Each row of a before or after table is a point. The points were changed in one or more steps. Then noise was added and the rows were shuffled. The steps act on columns, c1 being the first. Name the steps. A step turns or swaps two columns, mirrors them in a line or flattens them onto one, adds a multiple of one to another, or multiplies or shifts one. Angles are multiples of 10 degrees, from the lower column toward the higher: turns from -170 to 170, lines from 10 to 170 but not 90. Use the fewest steps. Two steps may share a column if one is a turn and the other turns, adds or multiplies; they go together, in the order done. Otherwise the lowest column goes first.
In the rows, zero is written as 128.

Before, 10 rows:
[[156  87  92]
 [136 150 131]
 [183 167 101]
 [120 139 113]
 [119 149 130]
 [171 147 110]
 [177 125 103]
 [132 168 131]
 [156 109 109]
 [131  97 150]]
After, 10 rows:
[[152 153  86]
 [145  78 145]
 [135 101  90]
 [135 164 123]
 [127  62  87]
 [159 194  75]
 [147 122  78]
 [113 149 123]
 [117 164 132]
 [135 192 130]]
Steps: turn c1 and c3 by -40 degrees; multiply c2 by 1.6

Before, 12 rows:
[[117 120 121 101]
 [132 105 147 114]
 [157 145 128 122]
 [110 104 122 107]
 [118 111 124 186]
 [117 112 130 113]
 [120 143 134 110]
 [127 117 150 188]
 [151 148 180 214]
 [116 127 157 104]
 [170 113 124 156]
 [135 126 130 102]]
After (12 x 4):
[[174 116 138 186]
 [102 147 124 111]
 [121 123 153 114]
 [ 93 147 153 104]
 [189 135 153 191]
 [111 131 133  99]
 [ 85 104 139 108]
 [102 121 138 117]
 [197 116 132 149]
 [236 171 157 215]
 [ 91 120 131 103]
 [150 139 119 126]]
Steps: add 1 times c4 to c1; turn c2 and c3 by -40 degrees

Before (11 x 8):
[[121 142  96 105 107 127 146 148]
 [127 146  87 142  90 140 142 100]
 [ 98 172  97 119 113 146 124 132]
 [104 155  80 131 120 126 171 115]
 [ 94 114 101 133 117 150 143 118]
 [136 137  67 120 117 133 137 125]
 [130 152 182 172 129 173 168 155]
 [109 177 150 170 141 102  82 150]
 [123 185 184 128 115 115  95 146]
 [115 142 180 158  95 136 174 158]
 [118 138 100 115 136 130 152 100]]
After, 11 rows:
[[115 170 125 139 149 155  94  89]
 [133 221 128 121 142  97 145 183]
 [108 106 126 137 159 153 129  98]
 [135 148 130 110 151 139 112 189]
 [152 159 121 152 158 146 126  45]
 [130 167 118 160 127 189 129 209]
 [115 144 129 119 131 145 112  44]
 [105 206 123 162 129  80 149 194]
 [141 153 124 151 161 163  96 217]
 [115 200 129 124 158 137 140 138]
 [141 143 126 129 131 133 125 120]]
Steps: mirror c1 and c5 in the line at 160 degrees; multiply c2 by 1.6; flatten c3 and c4 onto the line at 100 degrees; mirror c6 and c7 in the line at 20 degrees; multiply c8 by 3

Before (8 x 9):
[[164 145 169 149  74 134  92 161 159]
 [ 86 133 124 147 119 115 164  71 114]
 [108 133 199 152 146 166 134 102 147]
 [106 151 193 117 151 138  85 134 130]
 [ 91 135 181 131  92 122 169 110 140]
 [ 77 109 106 124 114 110 154 106 154]
 [ 84 123 191  75 140 181 155  83  93]
 [ 71 165  93 112 109 120 164 105 169]]
After:
[[ 84 138  96 114 109 113 134  76 106]
 [ 67 115 100 157 119 107 124 103 123]
 [111 156 197 128 129 139 135 141 142]
 [ 65 161  79 172 119 120 122 100 139]
 [ 91 131 118 147 115 129 160 105 134]
 [172 153 175 156 122 135 139 128 100]
 [116 122 141  89 114 177 150  94 172]
 [122 128 160 155 118 171 153 108 106]]
Steps: add 0.5 times c6 to c1; turn c3 and c7 by 60 degrees; multiply c7 by 0.4; turn c4 and c9 by -90 degrees; flatten c5 and c8 onto the line at 70 degrees
